Every row gives one point. Two turns around zero, p and q, are shown by what they do to some points. Write where each new point lands after one turn and then the other. Backwards means that the second turn is done in reverse. Each puzzle has new turns, and all numbers are rounded.

Turn p:
19 40 => 16 41
  4 -34 =>   6 -34
-23  -6 => -23  -7
Turn q:
 6 14 =>  2 15
 18 -11 => 20 -6
34 11 => 30 20
-10 -36 =>   0 -37
-48  22 => -52   8
Where do these land?
q, then p:  3 32 => -8 31
q, then p backwards: 28 -3 => 28  3
q, then p: -32 -28 => -21 -37

Turn p:
-18 -31   2 -12 => -15 -32  -7 -11
  9 -10   9 -17 =>  11 -12   6 -16
 27  37 -20  25 => 24 42 -6 27
 7  5 -7 17 =>  5  8 -2 18
 12  18 -19   2 =>  13  21 -14   5
-1 -8 15  3 =>  -3 -10  14   1
-36 -11  19 -19 => -34 -16   8 -26
Turn q:
 -3   6  34 -11 => -6 -6 35 -5
 27 -13 -14  -5 =>  29  -8 -13  -5
-14 -30  -9  -5 => -11 -25 -19  -9
-33  12  -7  20 => -34  14  -9  15
  8   4 -22 -19 =>  12  11 -15 -21
16 21 18 19 => 11 14 22 24
Where do these land?
p, then q: -18 -22  -3 -16 => -11 -18 -17 -18
p, then q backwards:   7 -15  10  -6 =>   7 -13  11  -8
q, then p backwards: -11 -20   4  15 => -11 -22  -6  12
p, then q:  30  48 -22  10 => 27 52 10 15
q, then p: -7  9 11 -3 => -9  3 11 -6

Turn p:
-14   7 -25 -18 -18  14 => -21   7 -24 -17 -13  14
  6  11   8  20  13 -10 =>  10   7   5  22  11 -11
 12  23  10 -19  11  -3 =>  11  30   9 -12   5  -5
18 24 15  9 30  6 => 22 26 10 12 27  1
-13 -19  10   8 -13 -20 => -10 -21  13   8 -15 -15
 29   2   3  20 -16  -6 =>  30  -3  -5  18 -17   0
-14 -16 -21 -11 -12  -7 => -18 -16 -15 -15 -11  -7
 -9 -23 -16 -16   6  21 => -11 -19 -10 -25  12  15
-15  -9  16   6   0   5 => -11 -10  17   7   3   7
Turn q:
27 22 -4 12  1  6 => 20 27 -6 12 -2 11
-13   0  15  -5  -4 -11 => -12   0  13  -4   1 -15
  2  10  -8  18 -16  -6 =>  -4  10  -9  21 -12  -4
-25 -48 -29 -20  29  15 =>  -9 -58 -20 -25  21  18
  3  -1   2  -3 -17  12 =>   1   0   4  -2 -20   6
-11  11  -5 -16 -13 -12 => -12   8  -9 -13 -10 -17
 0 14 10 10  7  6 => -3 15  9  6  7  8
 17  -8  18   5  14 -11 => 20 -1 16  6 16 -8
Where do these land?
p, then q: -15 -10  -1  -5  17   5 =>  -8 -10   5 -11  18   1
q, then p:  -6 -31 -17  -3   0   1 =>   1 -33  -7 -12   0   0
p, then q:  21  24   6 -10 -18 -27 =>   8  30  -5   8 -23 -25
q, then p backwards:  18 -18  18  13  10   9 =>  15 -11  25  15   7   9
p, then q: -15  29   7  27  -3 -14 => -20  18   0  36   5  -2
q, then p: -9 13 20 -3 21 24 => -7 18 21 -8 19 21
q, then p:  -5   4  12 -19 -26   1 =>  -9   7  12  -8 -30  -3
q, then p backwards:   2  -5 -20 -15  -2   2 =>   8  -8 -20  -8  -7   3
p, then q:   9  -6 -25  15   1  -2 =>   9 -13 -25  10   2   2

Turn p:
 -3  10   4  19  -8   9   6 -10  -6 =>  -4   2   1   6  -5  13   3 -16 -17
 3  9 -4 -8 -1 18  9 -9  5 =>   5  10 -11 -12   4  12   7  -9   1
-15   9  18  -6   1  14 -22  -1  -7 => -13  -1  -4 -10   4  14 -30   0  -4
-13 -16  18  -9 -13  -1   5  -8  -9 =>  -9  -7   7 -17 -20  -8 -10 -11   2
  1  13  -7 -12 -25 -48  -3 -13   3 =>  -6  27 -12  16 -25 -38  -1  12  -9
 -8  -5 -14  -4  16   0   1  -6  -4 =>  -5 -10 -10  -2  15  -9   6  -5   4
 3  7  4 12  9 -6 20  3 12 =>  1 12 18  5 10 -1 16 -6 -3
  9 -26 -14  -6  23   9  -6  20  16 =>  13 -19   4   2  19   2   7  13  34
 -2   2  -4   8 -28 -22 -12   6   5 =>  -9   8  -1  22 -26  -6  -3  14  -1
 20 -19   2   2  27  14 -14   5  -1 =>  25 -23   4   1  21   5 -11   1  12
  4  17  -2   5  -1  13  16  14 -13 =>   1   0   3 -11   4  17  16   8 -20
Turn q:
  1  -8  19  13   8 -10   7  -7  14 => -5 -1 16 17 17 -6  0 -4 10
 21 -21 -11   3   2  -2  22   9  10 =>  25 -13  -9  12  15  -4  17  10   7
-18  18   2 -16   0 -19  -6 -10   2 => -18   6   8 -14 -16 -20   0  -9   6
 -9 -15  -6  14 -11 -15  -5  -9   6 => -14 -11  -9  20  -1 -12  -7   4   3
 -5 -24  -6 -27   1 -15  -4  21   6 =>  10 -13  -1 -16   0 -21  -6  31  11
-15  11   0   2  16   0 -14 -12  10 => -19  15  -3  -7   5  -3 -10 -11  12
 10   2  -3  -9  -3  12  -1  -2 -27 =>   6  -9  -3 -16  -3  12   2  -4 -23
  0   9   5   5   8  21  21  13 -10 =>   7  16   6  -3   7  19  20   6 -11
 23  17  -9  13 -12  22 -15  17 -21 =>  25  11 -11   1 -15  25 -13  -7 -26
 -9  12  10   2 -10   8  -6 -21  10 => -19  -1   7   4 -11  12  -3 -16  12
Where do these land?
q, then p:  11   0 -21   3 -14  10 -21 -19   3 =>   2 -12 -30  13 -10   5   2 -11  15
q, then p:   3 -20  -4 -16   6 -12   2  14  24 => 12  9 16 12  6 -9  4 19 23
q, then p:  -9 -15  20 -17  16  13  -2  -3   0 =>  -4  -1  10 -22  17   1 -15   5  18
q, then p: 11 12 -1 15 12  7  9  3 -8 =>   9   2  -6  -4  12   3   5 -10 -21
q, then p:   8   9  17  12  -7 -10  11  11 -19 =>   7  -7  15  -4  -8   0  -7  -4 -30
p, then q: -19 -20 -10  -7 -15   6   6  -2  -5 => -13 -17  -7   4 -11  -3  10  16  16
q, then p backwards:  18  27  -6 -19   0  -1  12   2 -15 =>  16  -3   6  -5 -11   7  32 -14 -10
p, then q: -10   0   4  21  11  12 -24  10  -9 => -11   4  -7   1  21  17 -20  14  -5
q, then p:   5   6   1  11   7 -33  -9 -12   9 =>  -6   7   1  26   0 -25 -10 -11  -6
p, then q: -17   1  -1  -3 -16  10  15  -3  20 => -15   5   3  -1 -17  11  17  -4  18
